Each row of a before or after table is a point. One or more steps were done to the points. Then noise was added and the rows were shuffled. The steps act on columns, c1 being the first. What was done? A step turns or swaps two columns, mirrors them in a line or flattens them onto one, adds a multiple of one to another, or multiplies or shifts one. Angles are multiples of 10 degrees, from the lower column toward the higher: turns from -170 to 170, lines from 10 to 170 but not 90. Use the fewest steps. Two steps may share a column if one is a turn and the other turns, adds or multiplies; they go together, in the order done. Otherwise the lowest column goes first.
(in the rows, 128 means zero)

Before, 14 rows:
[[133,134],
[65,133],
[164,150],
[187,156],
[117,141],
[170,140],
[161,213],
[128,88],
[153,83],
[163,139],
[75,109],
[100,49],
[171,171],
[77,79]]
After:
[[96,91],
[83,75],
[132,134],
[152,157],
[108,105],
[129,132],
[154,158],
[116,116],
[77,68],
[165,173],
[183,194],
[168,176],
[105,100],
[150,152]]
Steps: flatten c1 and c2 onto the line at 50 degrees

Before, 9 rows:
[[135,106,181,116,98,122,188,143],
[111,120,134,109,202,136,95,89],
[113,124,135,110,95,163,198,35],
[126,129,177,108,101,150,90,121],
[118,143,167,185,117,125,85,141],
[249,136,77,182,117,159,96,173],
[131,105,122,143,86,149,130,179],
[144,106,169,183,190,187,91,174],
[127,182,139,122,85,151,152,128]]
After (9 x 8):
[[110,197,133,99,160,134,93,92],
[124,105,177,97,116,149,86,118],
[127,62,137,136,150,148,153,127],
[115,100,138,132,109,161,196,38],
[133,104,124,142,88,150,130,182],
[122,109,168,174,138,126,86,141],
[135,113,179,133,94,122,192,141],
[249,115,78,167,130,160,96,168],
[144,192,168,169,138,187,90,172]]
Steps: mirror c2 and c5 in the line at 60 degrees; add 0.3 times c7 to c4

Before:
[[120,142,73,82,164,147,159,145,127,135,105,142],
[66,100,56,190,111,138,79,143,162,128,129,93],
[89,71,99,170,181,113,89,26,148,136,142,84],
[107,147,96,86,115,168,153,92,204,67,142,169],
[149,140,44,140,150,125,56,113,112,125,104,143],
[171,54,117,145,142,191,126,122,134,71,99,112],
[131,67,150,129,90,155,110,54,159,62,59,123],
[132,96,156,197,88,128,90,44,118,23,108,153],
[166,100,90,209,101,130,154,143,151,124,102,203]]
After, 9 rows:
[[132,97,155,116,88,126,52,99,163,27,106,151],
[120,142,76,144,162,154,183,136,117,138,104,144],
[163,102,89,182,98,132,63,124,137,146,101,201],
[129,70,151,112,91,160,121,82,185,61,61,123],
[173,58,118,130,143,209,113,118,135,65,102,114],
[148,140,47,63,150,124,94,132,124,127,105,144],
[106,148,98,134,113,178,177,77,188,82,136,164],
[90,68,99,103,176,107,76,75,186,122,141,84],
[66,100,58,106,113,143,55,117,142,119,132,91]]
Steps: turn c4 and c7 by -70 degrees; multiply c6 by 1.3; flatten c8 and c9 onto the line at 130 degrees; add 0.3 times c12 to c10
